Each point is reached from the start by the listed moves, each made once or not at all, plus a little noise. Is the number of moves made odd or even? Then give how often each move was made.

Moves:
(1): [ 6.1  1.1 -3.4  5.9]
(2): [ 6.1  5.1 -0.5 -2.0]
Start: [-2.7 -2.3 -0.7 -2.6]
Points:
[ 3.5  2.5 -2.5 -5.5] -> odd (0, 1)
[-2.3 -2.7 -1.4 -2.8] -> even (0, 0)

Moves:
(1): [ 0.6  0.4  1.9 -1.5  4.8 -0.4]
(2): [-1.7  3.9  0.4 -0.3  0.1 -2.9]
(3): [-4.3 -3.0  3.5  2.1  0.3  2.2]
(4): [-0.1 -1.1  0.5  3.5  0.6 -4.1]
Start: [-1.7  1.7 -1.9 -2.2  1.3 -2.9]
Points:
[-6.0 -1.8  4.0  1.5  7.2 -5.1] -> odd (1, 0, 1, 1)
[-5.3 -1.5  3.8 -1.5  6.5 -1.1] -> even (1, 0, 1, 0)
[-7.3  1.9  4.5  1.6  7.0 -8.3] -> even (1, 1, 1, 1)
[-6.4 -2.3  2.4  2.9  2.5 -4.5] -> even (0, 0, 1, 1)

Moves:
(1): [ 5.6 -0.7 -2.4  0.6 -0.4 -3.1  1.9  3.4 -0.6]
(2): [-2.8  2.3 -3.9 -1.8  5.9  4.0  1.9  1.3  2.2]
(3): [ 1.3  3.8  5.1  0.2  0.1  1.8  1.5  1.2 -1.8]
(4): [ 1.3 -2.4 -0.9  2.1  1.8  2.1  0.4  1.2 -0.2]
(5): [ 1.7 -1.6  1.6  0.1  3.2  1.3  0.7  3.6  3.8]
(6): [-0.2  1.2 -1.0 -1.9 -1.8  3.7 -1.5 -0.6 -0.4]
Start: [-0.1 -0.5 -2.7  0.1  0.0  2.7 -4.5 -0.1 -5.1]
Points:
[-1.6  5.6 -1.5 -1.5  6.0  8.3 -1.0  2.3 -4.7] -> even (0, 1, 1, 0, 0, 0)
[10.0 -1.5  0.8  2.9  4.6  5.0 -0.1  9.1 -3.8] -> even (1, 0, 1, 1, 1, 0)
[ 5.5 -1.4 -4.9  0.6 -0.5 -0.4 -2.6  3.2 -5.5] -> odd (1, 0, 0, 0, 0, 0)
[ 0.1  3.8  0.2 -1.1  9.0  9.9 -0.4  5.8 -0.7] -> odd (0, 1, 1, 0, 1, 0)
[ 8.4 -5.0 -4.2  2.8  4.6  3.2 -1.5  8.0 -2.2] -> odd (1, 0, 0, 1, 1, 0)

Moves:
(1): [ 4.0 -2.5  2.7  1.9  0.8 -1.4  2.2 -0.8 -2.8 -0.8 -0.3]
(2): [ 1.4  6.1 -1.9 -0.8 -1.1 -0.3 -1.7 -0.5  1.4 -1.1  0.9]
(3): [-1.7  1.0  1.5 -2.5 -4.1 -1.4 -4.2 -1.4  3.9  1.8  2.9]
(4): [-0.4 -0.9  2.0  0.7 -1.7  1.3 -1.6  2.9  0.4 -1.1  1.7]
(5): [-0.7  0.9  0.6 -2.9  7.8 -1.3  1.9 -1.8 -0.2  0.5  5.2]
(6): [ 4.0  4.3 -4.0 -5.7 -2.4  2.6  0.6  1.2  0.5  2.0 -1.5]
(7): [-0.4  1.9  0.9  0.0 -1.8  0.1  2.4  1.9 -0.3  1.2 -1.0]
(8): [ 0.8  0.6 -1.1 -1.5  0.6 -2.4 -0.2  1.8 -3.4  0.6 -1.2]
(9): [ 0.1 -1.7  0.1  0.5  2.0 -2.1 -1.3  0.7  6.4  0.4  3.8]
Start: [ 2.7 -2.3 -3.0 -1.5 -1.0  0.6  1.3 -1.2 -0.8  1.7 -0.8]
Points:
[ 7.6  3.2 -0.8 -0.1 -3.1 -1.2  4.3 -0.3 -2.7  1.1 -1.3] -> odd (1, 1, 0, 0, 0, 0, 1, 0, 0)
[ 8.2  4.3  0.5 -4.1  4.1 -3.6  4.4  2.6 -5.5  1.0  4.7] -> even (1, 1, 0, 1, 1, 0, 1, 1, 0)
[ 2.0 -2.4 -0.1 -3.8  5.2  1.2  1.5 -0.1 -0.6  0.6  5.8] -> even (0, 0, 0, 1, 1, 0, 0, 0, 0)
[  9.9   6.5  -2.1 -11.0  -1.3   0.5  -1.6  -1.8   2.7   3.0   8.1] -> even (1, 1, 1, 1, 1, 1, 0, 0, 0)
[  5.6   1.2  -4.5 -10.8  -7.1  -1.3  -5.5   3.8   6.9   5.4   5.1] -> odd (0, 0, 1, 1, 0, 1, 0, 1, 1)
[  7.8   7.1  -7.6 -11.5   4.4  -1.4  -1.1   3.5   4.2   2.2   8.1] -> even (0, 1, 0, 1, 1, 1, 0, 1, 1)
[ 5.5 -2.2  1.3 -6.8  4.3 -6.0  0.8 -3.3 -3.8  3.8  5.6] -> even (1, 0, 1, 0, 1, 0, 0, 1, 0)

Moves:
(1): [ 4.7 -1.1  1.5  0.6 -1.0 -1.7  3.0  0.2 -0.5 -1.3  0.6 -0.3  1.2  2.0]
(2): [-0.2  2.1 -0.5  3.2 -0.6 -2.4  0.3 -2.1 -1.9  3.9 -0.1  0.4  5.0 -0.7]
(3): [ 0.3  0.8  5.6 -0.5  3.0  3.9  1.9 -0.6 -1.5  1.5  0.0 -2.5  1.2  0.4]
(4): [ 1.8 -0.3  2.2  4.5  3.6 -0.7  2.8  2.6  0.8  0.5 -2.2 -1.7 -2.3  0.8]
(5): [ 0.9  2.6 -2.5 -4.3  3.3 -2.1 -6.0  2.6 -0.6 -2.0 -1.1 -2.4  3.1 -1.2]
(6): [ 1.7  1.8 -1.9  2.4 -2.2  2.8 -0.8 -1.4  0.5 -0.5 -4.3 -1.7 -3.1 -1.7]
(7): [ 0.6  0.8 -0.4  2.9  1.0 -0.5  4.6  3.8 -1.9 -0.1  1.7  4.3 -0.7 -2.6]
(8): [-0.8  0.6  1.2 -0.2 -2.1 -1.6 -3.0  1.6  1.3 -2.5 -1.2  0.9  0.1  1.4]
(9): [-0.8  5.5 -3.2 -0.6  2.0 -2.3  0.9 -1.1  2.6 -1.5  0.9 -0.8  1.1  0.6]
(10): [ 1.0 -0.1 -0.7 -2.6 -2.3  1.0  3.0  3.2  1.1  2.2  1.7 -2.3 -0.7 -0.4]
(11): [ 1.0  0.1  0.8  2.2 -1.2  2.1 -5.6 -1.0  0.1  0.7  6.4 -2.1 -1.7  2.6]
Start: [-5.0  1.2  0.4  0.0 -2.5  3.6  3.8 -0.1  0.3  0.2 -1.6  1.5  1.3 -0.2]
Points:
[ 1.4 12.1  3.3  9.4 -3.4  4.4  5.1 -0.9 -1.7 -0.1  2.2 -0.1  3.9  1.7] -> even (1, 1, 1, 0, 0, 1, 1, 1, 1, 0, 1)
[-2.0  7.6  0.5  6.2 -1.5  1.4  6.5  9.1  4.0 -0.7  5.8 -0.2 -3.5  2.4] -> even (0, 0, 0, 1, 0, 0, 1, 1, 1, 1, 1)
[-3.3 14.1 -8.2  3.6  0.5 -0.4  2.8  1.9 -0.5 -0.2 -4.4  1.0  6.9 -5.7] -> odd (0, 1, 0, 0, 1, 1, 1, 0, 1, 0, 0)
[ 1.8  5.3  5.5  5.7 -3.3  6.4  8.2 -3.7 -3.7  4.2 -5.2 -3.0  5.9  0.0] -> even (1, 1, 1, 0, 0, 1, 0, 0, 0, 0, 0)
[ 1.4  9.0  1.1 -8.5  2.7  2.2  7.3  4.2  1.3 -0.6  0.7 -6.6  7.0  0.9] -> odd (1, 0, 1, 0, 1, 0, 0, 0, 1, 1, 0)
[ 4.2  4.8 -1.2 -2.3 -8.3  4.4 -5.7  4.9  2.4 -4.3  0.1 -6.4  0.1  2.8] -> even (1, 0, 0, 0, 1, 1, 0, 1, 0, 1, 1)
[ 2.0  9.1  6.7 11.7  4.4  2.6 11.8  2.1 -1.9  3.3  5.7 -1.3  4.7  2.8] -> odd (1, 1, 1, 1, 0, 0, 1, 0, 1, 0, 1)

Moves:
(1): [-2.6 -0.8  1.9 -4.1  0.6  1.9  0.9  1.9  1.1  1.5 -0.9 -1.2 -0.6 -0.7
 -1.3]
(2): [-1.3  3.5 -0.5 -2.1 -3.6  3.7 -0.2  0.2 -0.1  1.0  2.0  0.2  1.8 -0.3
  1.1]
(3): [-1.2 -1.6 -0.6  0.3  0.5 -1.2  1.4  1.0 -6.7  2.8  1.0  3.5  0.0 -0.7
  2.6]
(4): [ 0.1  4.4  0.3  2.0 -0.3 -1.2  4.0 -0.5  2.8  1.1  2.4  1.7  1.4  0.7
 -1.0]
(5): [-2.6  0.6  0.2 -1.0  0.1 -1.6  0.7  0.1 -0.2 -0.4 -2.4 -1.1  0.1  0.4
  0.0]
(6): [-2.5 -1.9 -0.5  1.1 -1.3  4.3  0.5  0.8  2.0 -0.2 -0.1 -0.9  2.2  0.1
  1.2]
(7): [ 1.1  1.5 -2.2 -2.2 -1.5 -0.7 -2.0  0.2  2.8  0.1  2.3  1.3  3.7  2.9
  0.1]
(8): [-0.2  0.8 -0.6 -0.4  1.0  2.0  0.2  1.7  1.7 -3.2 -0.2  0.9 -1.1 -3.8
 -1.1]
(9): [-2.3 -1.7  0.1 -2.4  1.6 -0.5  2.5 -1.1  4.1 -0.4  0.7 -5.4 -1.8  2.1
  0.8]
(10): [ 3.0 -0.1 -1.7 -0.6  2.0  0.2 -1.9  2.3  1.7 -0.3  2.3  2.5 -2.5  3.9
 -1.6]
(11): [ 0.8  0.1 -0.4 -0.1  0.0  0.0  0.9 -0.7 -0.6  0.8  3.9  1.5 -1.1 -0.1
 -2.7]
(12): [ 2.9 -0.5 -2.0 -0.9 -1.4 -1.7  0.1  0.2 -0.2  1.1 -3.1  0.4 -1.7  3.2
 -0.5]
(13): [-1.7 -0.6  0.8 -1.8 -1.6 -1.2  0.4  0.5  1.2  0.8  2.0 -3.4  1.3  1.6
  0.3]
(14): [ 0.8  2.5  1.2  1.4 -2.2 -1.1  4.5 -2.4 -1.6 -1.4 -2.5 -1.5  1.7  1.4
  0.4]
Start: [ 0.0 -0.5 -0.1  1.0 -0.8  0.8  1.1 -3.6  2.0 -2.2  0.4  2.1  0.2 -0.5
 -2.3]
Points:
[-3.2  5.0  0.4 -4.5 -1.6 -1.3 14.8 -4.2  9.2 -3.2 -1.6 -2.9 -2.9  2.8
 -7.7] -> even (1, 0, 0, 1, 1, 0, 0, 1, 1, 0, 1, 1, 0, 1)
[-6.9  2.1 -4.2 -7.1 -9.2  2.9  9.3 -2.4  5.1 -1.9  0.1 -4.1  6.6  6.4
  2.6] -> even (0, 1, 1, 0, 1, 1, 1, 1, 1, 0, 0, 1, 1, 1)
[ 0.1  6.5 -3.9 -7.0 -7.1  5.5 10.4 -2.5 14.1  1.0  7.4  0.6  3.4 12.6
 -5.9] -> even (1, 1, 0, 1, 0, 1, 1, 0, 1, 1, 1, 1, 0, 1)
[-5.5 -3.2  0.7 -9.0  1.8 -0.3  4.7 -0.6  9.2 -0.3  5.9 -5.1 -4.4  6.7
 -6.9] -> even (1, 0, 0, 0, 1, 0, 0, 0, 1, 1, 1, 0, 1, 0)
[-1.5  6.8 -1.4 -4.3 -7.6  7.8  9.7  1.3 10.7 -1.8  2.3  0.7  2.8  5.5
 -4.6] -> odd (1, 1, 0, 1, 0, 1, 0, 1, 0, 1, 0, 1, 1, 1)
[-0.1 -1.5 -2.5 -8.4  1.9  1.6  1.4 -1.0 11.0 -0.5  8.7  0.8 -2.1  7.4
 -7.2] -> odd (1, 0, 0, 0, 0, 0, 1, 0, 1, 1, 1, 0, 0, 0)
[ 3.8 -0.6 -5.1 -1.5  0.1 -0.8 -0.5 -0.9 -0.9  1.0 10.0 10.8  0.4  5.4
 -4.0] -> even (0, 0, 1, 0, 0, 0, 1, 0, 0, 1, 1, 0, 0, 0)
[-0.1 -1.9 -2.7 -8.8 -1.6 -0.4  3.6 -3.1  9.1  0.9  3.3 -1.4 -1.3  6.9
 -5.9] -> odd (1, 0, 0, 0, 0, 0, 1, 0, 1, 0, 1, 1, 0, 0)

Moves:
(1): [-2.1 -1.2  0.4  4.3 -4.7  0.9 -1.3  2.9  0.0  2.4  2.6  3.0 -2.9 -0.3
  0.9 -2.6 -3.4  0.4  1.7  2.4 -4.2]
(2): [-1.2  7.7 -0.9  1.2 -2.6  0.1 -4.7 -3.9  0.5  1.5  3.5 -0.9  0.5 -4.7
  6.3  1.2  6.7  0.1 -2.7  0.4  0.6]
(3): [ 0.4 -1.3  0.7  1.9  1.4  0.0 -0.9  1.5 -1.9  1.7  0.2  0.7  0.8  0.2
  0.4  0.4 -4.7  1.1 -0.5 -1.6 -1.6]
(4): [-0.2 -2.9  1.0  0.4  2.4 -0.1  2.8  0.6  0.9  5.5 -2.8 -4.4  2.8  2.8
 -0.2 -4.9  6.4  0.6  1.6 -2.6 -0.4]
(5): [-1.1  5.3  0.9  3.0  0.6  1.4 -2.3  3.0  3.3 -1.7 -2.3  5.0 -4.5 -0.8
  2.0  2.3 -1.8  2.9  3.6 -0.4  2.5]
(6): [ 1.1  0.3  0.6  1.8  3.3  2.2  5.1  1.9  0.3 -1.7 -2.6  0.4  3.2  0.8
  1.5  0.4  0.8 -0.1  3.3 -0.2  2.9]
(7): [-0.2  1.3  0.6  0.1  0.0  1.6 -0.4  1.1  0.3  2.1 -1.0 -1.6  1.4 -0.7
 -1.9 -0.8  0.1  1.7 -1.5 -0.2  0.9]
(8): [ 0.6  1.0  0.8  1.6 -3.3 -0.9  0.2 -2.7  3.3 -0.4  1.9 -4.3 -0.9  2.6
  0.2 -0.7  1.7 -1.0  0.1 -1.0 -1.1]
(9): [ 0.6  1.1 -3.7 -1.2 -3.3  1.4  1.0  1.1 -1.1 -1.0 -1.5 -0.9 -3.0 -0.3
 -1.0 -4.0 -1.8 -0.6 -1.8  1.7 -2.1]
(10): [-2.6 -3.6 -0.5 -1.5 -1.3 -4.0 -1.4 -3.5 -0.4 -4.2 -1.3 -0.8 -3.3 -4.1
 -2.2  4.1 -0.6  1.4 -0.5  1.7  0.4]
(11): [-2.8 -0.2  0.2  1.9 -3.2  1.3 -2.5  1.8  4.3 -5.8 -0.7  1.4 -3.5  0.7
  1.2  2.2 -0.5  1.5  3.6 -2.3  0.0]
(12): [ 5.7 -2.2  0.1  0.1  0.3  0.2 -0.4  3.4 -0.5  3.4 -1.8  1.1 -0.5  0.5
  6.7  5.0  1.0 -0.6  0.3  2.3 -0.8]
(13): [-1.0  0.5 -1.3 -2.4  0.7  3.3  2.5  1.1  0.5  2.2 -4.9 -1.0  0.9  2.6
 -0.6  1.2 -0.6  2.6  0.4 -1.4 -1.2]
(14): [ 3.7 -2.1 -0.7 -2.3 -2.4 -0.5  0.5  0.7 -0.6 -4.5 -5.8 -4.6  0.2  2.0
 -2.5  2.5 -0.9 -5.6  2.7  2.3  0.6]
(15): [-0.5 -2.3  0.0 -0.5 -0.8 -0.8 -3.1 -1.9 -0.8 -3.1  2.0 -2.3 -3.6  1.8
  1.6  1.9 -2.7  0.4 -0.6  2.3 -2.5]
(16): [-0.8 -0.6 -4.1  1.3 -1.1  2.4 -0.7 -2.1 -1.3 -1.1 -1.8 -0.6 -0.6  1.6
 -0.8  3.2  0.1  2.7  1.1 -0.9  0.4]
(17): [-2.7  5.3  0.5  0.4 -0.1 -0.6 -1.1  2.4  1.3  3.5  4.7  6.2  2.2 -0.9
  5.9 -6.1 -2.8  6.4 -0.3  0.9  0.5]
(18): [ 2.4  1.4  3.0  0.0 -0.8 -0.2 -3.9 -1.0 -4.8  1.7 -1.8  3.9  0.8 -1.5
  3.6  0.8 -2.0  4.3 -3.5  3.4 -2.7]
Start: [ 2.3  0.2  2.4 -5.3 -2.0 -3.1  1.0  3.1  4.8 -1.5 -2.9  0.4  3.3 -4.3
  0.4  1.1 -1.7  1.9  4.1 -0.6  2.5]
Points:
[ 0.8  2.6  1.5  2.6 -3.3  3.4  6.8 12.1  7.9  1.5 -9.9  3.8 -1.4 -2.4
  3.3 -7.5 -1.6  4.8 13.2  1.0  1.2] -> odd (1, 0, 0, 1, 1, 1, 0, 0, 1, 0, 0, 0, 0, 0, 0, 0, 0, 0)
[ -0.7  14.3   0.1   1.7 -14.1   0.6 -10.8   9.4   5.9  -0.9  -0.6   5.1
  -5.3  -8.2  12.1  -3.9 -12.6   8.2   5.2   7.2  -2.5] -> odd (1, 1, 1, 0, 1, 0, 1, 0, 1, 0, 0, 0, 0, 1, 1, 0, 1, 0)
[  0.1  11.2  -1.9   0.9  -9.2   4.3  -2.3   9.9   8.8   0.7 -13.5   5.9
   0.0  -8.2  15.3  11.6  -2.9  13.7  12.3   5.7   5.3] -> odd (1, 1, 0, 0, 1, 1, 1, 0, 0, 1, 0, 1, 1, 1, 0, 1, 1, 0)

Moves:
(1): [-0.6 -0.5 -0.5 -0.2 -0.6 -0.8  1.2 -0.1 -0.2  0.2 -1.4 -1.0 -1.8 -2.5
 -1.2  0.8 -1.5 -3.7  0.1 -0.1 -1.6  0.0 -1.3 -2.4  1.1 -1.6]
(2): [-0.4 -1.0  1.5 -0.2  0.2 -1.5 -1.0 -0.7 -0.5  0.8  1.0 -0.7 -0.3  0.5
 -2.7  1.4  0.4  0.6  0.9  3.6  1.8 -0.8  0.2 -2.9 -0.2 -1.2]
(3): [ 0.1 -1.0 -0.7 -2.9 -1.1 -3.2 -0.7 -1.0 -0.7 -3.4 -1.1  2.0  1.8  0.5
 -0.3 -1.4 -0.2 -0.5  0.1  0.8  2.2 -1.1 -0.4 -1.9 -1.1  2.2]
(4): [ 2.3  0.1  0.2  1.4  1.7  2.9 -0.3 -2.0 -0.1  4.6 -0.3  1.8  1.1  2.6
  3.0  1.8  0.0 -4.2 -0.7  0.9  0.4  2.2  0.0  3.0  0.2  0.3]
(5): [ 2.7  2.8  1.3 -1.5 -2.0  1.1 -2.2  0.0 -0.4 -3.1 -0.1 -2.9 -0.8 -1.7
  1.1 -0.3 -3.5  6.4 -1.0  2.0  2.1  1.0 -0.3 -1.0 -3.6  1.9]
(6): [-1.3 -1.9 -0.5 -1.3  3.2 -2.0 -0.2 -0.2 -0.8  1.0  1.2 -2.1  2.1  0.0
 -0.4 -2.4 -4.3 -2.3 -0.2  1.8 -2.8 -4.1  0.5  2.7  3.2  0.9]
(7): [ 0.3  2.9 -0.8  0.4  0.9 -0.1  1.9 -3.9  1.8 -0.1  1.2  2.2 -0.8 -0.1
  6.3 -2.9  1.4 -0.3 -0.6  1.6 -2.2  3.1  1.9 -1.2 -2.5 -1.1]
(8): [ 0.8  1.5  0.2 -3.1  0.3 -1.9  2.7 -1.7  0.1  2.5 -1.6  0.8  2.1  3.4
 -2.8  1.3  0.0  1.0  0.5  1.2 -1.9  5.4  3.9 -3.7  1.0  0.7]
(9): [ 0.5  0.7 -0.2  0.2 -1.0  0.1  2.9 -1.2  0.4  0.5  1.8 -0.8 -2.1 -1.6
 -1.6 -2.0  2.7 -0.9 -1.2 -0.3 -0.4 -1.3  3.6  0.4 -2.1  0.1]
(10): [-5.0  1.7  4.0  0.6 -0.7 -3.3  0.2 -2.0 -1.1 -2.4  1.9 -2.6  1.2 -4.5
  2.6  1.7  3.9  4.5 -3.2 -2.8 -0.8 -0.6  0.0  0.6  2.9  0.4]
(11): [ 1.6  1.8  0.9  1.8  0.5  0.2  0.6 -0.5  1.9 -1.2  1.0  2.5  1.6 -0.7
  1.7  2.9  1.3 -3.2  3.3  0.8  1.2  3.5 -1.5 -0.3 -1.5  0.9]
(12): [ 4.4 -0.7  4.4 -1.4 -1.5 -1.1  0.1  0.1  0.0  0.9  0.0 -2.7  0.4  0.5
 -0.2 -1.8  0.1 -0.1  2.3 -1.7  0.0 -2.1 -0.8  2.1  1.3  1.2]
(13): [ 0.7 -2.5 -0.8  1.1 -0.7 -1.4 -0.5  1.9  4.8  0.7 -3.6 -2.3 -1.8 -1.3
 -0.7 -1.3  3.7  1.6 -1.5  0.4  1.0 -0.2  0.8  0.5 -3.9 -0.2]
(14): [ 1.5 -1.0 -2.2 -3.0 -0.6 -0.2  1.5 -1.6  0.1  2.3 -0.9  1.7 -2.8 -0.7
  2.2  1.2  0.7  0.1  0.9  2.5 -0.7 -0.3 -5.4  1.9  3.2  0.0]
(15): [-2.4  6.1 -1.5  0.8  0.5  0.8  3.1  1.2 -0.7  0.5 -0.3  1.3  1.0 -2.1
 -0.9 -4.1 -0.2 -1.0  0.1  0.7  4.2 -2.3 -2.4 -1.0  0.9  2.0]
(16): [-2.1 -1.8  0.4 -3.9  2.1  3.3  0.9  0.6 -1.3  0.1 -0.7  0.8  1.2 -0.7
  1.8 -1.2  2.5 -1.5  5.1  1.6 -0.9  3.1  2.2 -1.6  0.0 -2.3]
(17): [ 0.0  0.2  0.2  1.7  0.1  0.2 -0.2 -2.9 -2.8 -1.7 -0.3  1.5 -0.7  0.3
 -1.7 -2.8 -0.7 -2.3  2.0 -2.1  0.2  2.8 -0.1  0.7 -0.8  0.9]
(18): [ 5.2  1.3 -0.9  1.2  0.8  0.8  4.2  1.4 -1.9  1.1 -0.5 -2.8  2.4 -2.8
  2.2 -1.3 -0.8 -2.9 -0.9 -1.2 -3.3  1.2 -0.2  0.2 -1.1  3.2]
(19): [ 2.1  3.0  0.8  2.0  1.5 -2.1 -1.6  0.7  0.8 -1.0 -2.4  2.3 -1.9  0.8
  0.7 -0.3 -2.0  1.2  0.0  1.7 -2.4 -0.8  1.6 -1.0 -0.2 -0.3]
(20): [-0.3 -2.9 -0.6  3.4  0.0  0.2 -1.2 -1.5  0.9  2.5 -0.7  0.5 -0.8 -2.1
  2.2  1.2 -1.1  1.8 -1.7 -0.5  2.2 -0.3  1.0 -0.5 -1.2  1.1]
(21): [ 3.0 -0.5 -1.5  2.7 -2.2  1.2 -3.2 -1.0  0.8 -2.4 -1.6  1.4  5.3 -1.7
 -4.9 -3.7 -0.5  4.5  2.3  4.0 -0.6  0.4 -0.7  1.8  4.1 -0.1]
(22): [ 0.1  0.9  4.5 -0.1 -1.7  1.3  1.0  1.2  1.2  1.0 -3.5  2.2  0.3  2.3
  3.4  0.1  0.0 -4.0  4.3  0.4 -3.0 -2.3 -1.5  1.1 -3.0  1.9]
(23): [-0.2  0.3 -1.5  1.8 -1.4  0.7 -0.8 -1.6  1.0  0.8 -0.7 -0.7 -2.0  0.9
 -0.1  2.2  2.6  0.5 -0.6 -1.0  0.4 -1.4  2.1 -0.9 -0.7 -0.5]
(24): [ 0.0 -0.2  2.3 -0.7  3.0 -0.1 -3.0  0.2  0.1  0.4  2.2 -1.1 -2.5 -0.5
 -2.8 -1.0  0.4  1.0 -0.1 -0.6  0.0  0.3  0.1 -1.5  1.7  1.2]
Start: [-2.1  1.9 -2.5  2.3 -0.3 -0.9  0.3 -2.7  3.5  1.1 -3.8  4.6 -0.5  0.1
  1.4  2.2  1.7 -3.3 -0.1 -1.2 -1.9 -2.0  5.3 -3.9  3.0 -4.7]
Points:
[  1.6  12.0   9.7   4.3  -0.1  -8.7   6.5 -10.8   9.6   9.8 -10.7   0.4
  -2.7  -5.7  10.3  -4.9   1.3  -2.8  -2.1   7.6  -5.2  -5.3  12.4  -7.0
  -3.3   1.4] -> odd (1, 1, 0, 1, 1, 1, 1, 1, 1, 1, 0, 1, 1, 0, 1, 0, 0, 0, 1, 1, 0, 1, 0, 0)
[  9.0  12.3   0.3   3.0  -0.2  -6.6   3.1  -9.9   7.2   2.2 -10.4   5.1
   0.4   1.8  -0.7  -6.1   1.2  -7.0   2.9   3.6   2.3  -0.2  12.3  -4.3
  -4.1   5.3] -> odd (0, 0, 1, 1, 1, 1, 0, 1, 1, 0, 1, 1, 1, 0, 1, 0, 1, 0, 1, 0, 0, 0, 1, 0)
[  0.4   6.9   1.3   5.6   7.0  -9.2   4.3  -6.0   7.5   1.5  -2.0  -2.5
  -3.8  -9.7   7.5  -7.2   6.5  -1.7  -8.0  -0.5 -12.6  -4.5  13.9  -3.3
   1.3  -0.3] -> even (0, 0, 0, 0, 0, 1, 1, 0, 1, 1, 0, 0, 1, 0, 0, 0, 0, 1, 1, 0, 0, 0, 0, 1)
[  9.2  13.1   4.3   2.1  -6.8  -5.2   8.3  -5.9   6.9   3.8 -14.9   0.2
  -5.4  -9.4  11.4  -2.5   7.0  -6.3  -1.4   1.1  -3.9  -9.9   1.3  -2.4
  -3.0   5.8] -> even (1, 0, 1, 1, 1, 0, 0, 0, 1, 1, 0, 1, 1, 1, 1, 0, 0, 1, 1, 0, 0, 1, 1, 0)
[  0.8   6.4   4.6  -1.0  -4.9  -2.2   4.8  -8.2   1.1   1.2  -8.2   3.6
  -4.0   0.8  -4.1   0.7  -1.0  -6.4   5.3   3.1  -4.8   2.4   9.6 -11.8
  -4.5  -2.2] -> odd (1, 1, 0, 0, 1, 0, 0, 1, 1, 0, 0, 0, 0, 0, 0, 0, 1, 0, 0, 0, 0, 1, 0, 0)
[  3.6  11.4  -6.3   9.9  -2.3  -7.7   8.6 -12.6   9.9   6.8 -10.4   4.8
  -1.0 -10.9   3.9  -4.6  12.5   7.3  -5.0   8.8  -4.6   0.0  11.8  -9.6
   3.3  -0.5] -> odd (0, 1, 0, 0, 0, 0, 1, 1, 1, 1, 0, 0, 1, 1, 1, 0, 0, 1, 1, 1, 1, 0, 1, 0)
[  0.1   8.1   9.1   3.7  -1.5  -0.8   4.6  -6.1   7.2   4.4  -9.3  -5.2
  -4.8 -13.9  12.6  -4.2   9.3  -0.1   2.9   1.1  -2.1  -3.1   7.3 -12.4
  -5.3   1.5] -> even (1, 1, 0, 0, 1, 0, 1, 0, 0, 1, 0, 1, 1, 0, 1, 1, 0, 1, 0, 1, 0, 1, 1, 1)
